Every row gives one point. Each copy is the shape, with its points in the same order, turned, moved and blurred by noise. Say if it was mirrored as well.

Shape (8 x 2):
-0.10; -0.32
0.12; 0.73
0.42; -0.49
0.23; 0.06
-0.37; -0.51
0.04; 0.64
-0.74; -0.51
0.02; -0.20
Copy 1 (8 x 2):
-0.49; -0.17
0.46; 0.29
-0.35; -0.70
0.00; -0.21
-0.80; -0.10
0.37; 0.29
-1.02; 0.24
-0.35; -0.19
Copy 1 is: only turned
Copy 2, 8 rows:
0.30; 0.13
-0.63; -0.01
0.58; -0.41
-0.01; -0.26
0.55; 0.41
-0.56; -0.02
0.54; 0.87
0.27; 0.02
Copy 2 is: mirrored

Shape (9 x 3):
0.74; -0.11; 0.84
-0.27; 0.35; 0.26
-0.20; 0.23; -0.52
-0.05; 0.46; -0.50
-0.16; -0.23; -0.16
0.48; -0.36; 0.25
-0.74; 0.33; -0.14
0.58; 0.56; -0.58
0.46; -0.29; 0.53
Copy 1:
-0.48; 0.68; 0.42
-0.27; -0.30; -0.31
0.51; -0.34; -0.46
0.44; -0.15; -0.63
0.30; -0.35; 0.10
0.09; 0.31; 0.43
0.00; -0.82; -0.51
0.59; 0.45; -0.71
-0.18; 0.35; 0.44
Copy 1 is: only turned
Copy 2:
0.47; -0.90; -0.06
0.45; 0.34; 0.42
-0.45; 0.63; 0.17
-0.44; 0.22; 0.31
-0.01; 0.33; -0.24
0.12; -0.33; -0.40
0.08; 0.82; 0.29
-0.86; -0.16; 0.39
0.27; -0.54; -0.22
Copy 2 is: mirrored
Copy 3:
-0.03; -1.08; 0.17
0.06; 0.26; 0.49
-0.24; 0.43; -0.27
-0.43; 0.31; -0.28
0.18; 0.06; -0.28
0.16; -0.65; -0.29
0.00; 0.75; 0.43
-0.89; -0.06; -0.42
0.00; -0.81; 0.01
Copy 3 is: mirrored

Shape, 7 rows:
0.02; -0.63; 0.11; -0.11
0.14; -0.13; 0.30; -0.10
0.14; -0.29; 0.61; -0.16
-0.17; -0.07; 0.28; 0.49
-0.18; 0.68; 0.06; -0.72
1.16; 0.70; -0.57; -0.51
0.31; -0.36; 0.37; 0.23
Copy 1 (7 x 4):
-0.26; -0.36; -0.18; 0.57
-0.11; -0.30; 0.15; 0.19
-0.28; -0.57; 0.31; 0.33
-0.04; 0.24; 0.38; 0.51
-0.48; -0.08; -0.04; -0.80
0.88; -0.53; -0.40; -0.95
0.11; -0.39; 0.25; 0.56
Copy 1 is: only turned
Copy 2 (7 x 4):
0.25; -0.45; 0.22; 0.05
0.07; -0.19; 0.04; 0.40
0.01; -0.42; 0.25; 0.57
-0.53; -0.38; 0.01; 0.14
0.31; 0.09; -0.87; 0.68
0.35; 1.34; -0.18; 0.38
-0.17; -0.19; 0.44; 0.26
Copy 2 is: mirrored
Copy 3, 7 rows:
-0.44; 0.25; 0.07; 0.27
-0.25; 0.21; 0.00; -0.23
-0.61; 0.23; -0.01; -0.32
-0.10; 0.41; -0.59; -0.12
0.25; -0.67; 0.17; -0.60
0.91; 0.31; 1.09; -0.60
-0.37; 0.62; -0.04; -0.12
Copy 3 is: only turned

Shape, 10 rows:
0.14; -0.29; 0.55; 0.46
0.08; -0.08; -0.16; 0.35
-0.21; 0.37; -0.17; -0.06
0.94; 0.32; -0.04; 0.12
0.13; -0.91; 0.44; -0.41
-0.24; -0.48; 0.21; -0.23
0.12; -0.54; 0.44; -0.22
-0.81; 0.31; 0.36; 0.22
-0.39; 0.02; 0.72; -0.32
0.40; 0.81; -0.65; 0.02
Copy 1, 10 rows:
-0.16; -0.03; -0.88; -0.06
0.15; -0.43; -0.35; 0.03
-0.20; -0.28; 0.20; 0.22
0.81; 0.24; -0.10; -0.02
-0.35; -0.04; -0.52; -1.07
-0.46; -0.28; -0.36; -0.54
-0.26; -0.02; -0.46; -0.64
-0.85; -0.24; -0.23; 0.51
-0.82; 0.25; -0.21; -0.20
0.59; -0.23; 0.56; 0.50
Copy 1 is: mirrored
Copy 2:
0.38; -0.15; -0.25; 0.55
-0.14; 0.19; -0.30; 0.19
-0.19; 0.26; 0.20; -0.27
0.26; 0.23; -0.97; -0.43
0.11; -1.18; -0.19; 0.25
-0.08; -0.62; 0.07; 0.14
0.20; -0.69; -0.21; 0.22
0.21; 0.23; 0.75; 0.27
0.48; -0.37; 0.54; -0.03
-0.29; 0.61; -0.41; -0.76
Copy 2 is: only turned
Copy 3:
0.41; -0.60; 0.19; 0.18
-0.19; -0.16; 0.15; 0.23
-0.06; 0.33; 0.39; -0.17
0.04; 0.13; 0.78; 0.94
0.86; -0.05; -0.55; 0.39
0.46; 0.03; -0.32; -0.03
0.69; -0.10; -0.17; 0.29
0.14; -0.13; 0.36; -0.78
0.78; 0.01; 0.22; -0.42
-0.52; 0.63; 0.88; 0.37
Copy 3 is: only turned
Copy 4 (10 x 4):
0.47; -0.68; 0.15; 0.13
0.26; -0.01; 0.24; -0.21
0.30; 0.41; -0.09; 0.22
0.61; -0.18; -0.50; -0.73
-0.57; -0.77; -0.22; 0.14
-0.29; -0.34; -0.08; 0.31
-0.18; -0.56; -0.20; 0.12
0.37; 0.21; 0.16; 0.89
0.11; -0.36; -0.49; 0.86
0.71; 0.79; -0.43; -0.61
Copy 4 is: mirrored

Shape, 12 rows:
0.54; -0.45; 0.58; 0.18; 0.35; 1.09
-0.07; -0.35; 0.24; -0.04; -0.30; 0.58
-0.21; -0.70; 0.17; 0.55; -0.46; 0.29
-0.63; 0.09; -0.71; -0.20; 0.04; -0.74
-0.13; -0.32; -0.19; 0.48; -0.29; -0.92
0.26; 0.43; 0.11; -0.59; 0.23; -0.09
-0.50; 0.40; 0.08; -0.04; 0.64; -0.81
0.29; 0.45; 0.14; -0.62; 0.60; 0.42
0.14; 0.23; 0.34; -0.28; 0.55; 0.46
-0.29; 0.06; 0.07; 0.05; -0.40; -0.26
-0.31; 0.49; 0.14; 0.24; 0.17; -0.32
-0.04; 0.03; 0.56; -0.66; 0.47; 0.07
Copy 1, 12 rows:
-0.88; 0.98; 0.69; 0.19; 0.13; 0.12
-0.66; 0.35; 0.09; 0.04; -0.17; -0.55
-0.50; 0.54; -0.46; -0.21; -0.41; -0.24
0.59; -0.79; -0.24; 0.26; -0.36; -0.53
0.28; -0.34; -0.81; -0.28; -0.16; -0.05
-0.12; -0.48; 0.48; 0.17; 0.61; -0.41
0.99; -0.31; 0.03; 0.22; 0.32; -0.46
-0.06; -0.15; 1.04; 0.42; 0.56; -0.33
-0.17; 0.11; 0.87; 0.25; 0.39; -0.34
-0.06; -0.17; -0.24; -0.27; 0.05; -0.64
0.51; -0.07; 0.13; -0.14; 0.24; -0.44
-0.17; 0.09; 0.39; 0.49; 0.63; -0.62
Copy 1 is: mirrored
Copy 2, 12 rows:
0.56; 0.28; 1.03; 0.16; 0.64; 0.71
0.29; 0.07; -0.09; -0.02; 0.31; 0.57
0.64; 0.02; -0.31; 0.49; 0.02; 0.18
-0.06; -0.39; -0.60; -0.71; -0.45; -0.69
0.03; -0.45; -0.49; 0.39; -0.72; -0.55
-0.61; -0.13; 0.40; -0.65; -0.04; 0.12
-0.42; -0.67; 0.13; -0.38; -0.06; -0.89
-0.38; -0.06; 0.72; -0.79; 0.32; 0.20
-0.15; -0.05; 0.71; -0.40; 0.55; 0.12
-0.19; -0.20; -0.50; -0.03; -0.07; -0.08
-0.38; -0.16; -0.02; -0.13; 0.18; -0.59
-0.31; -0.64; 0.55; -0.51; 0.36; 0.25
Copy 2 is: only turned
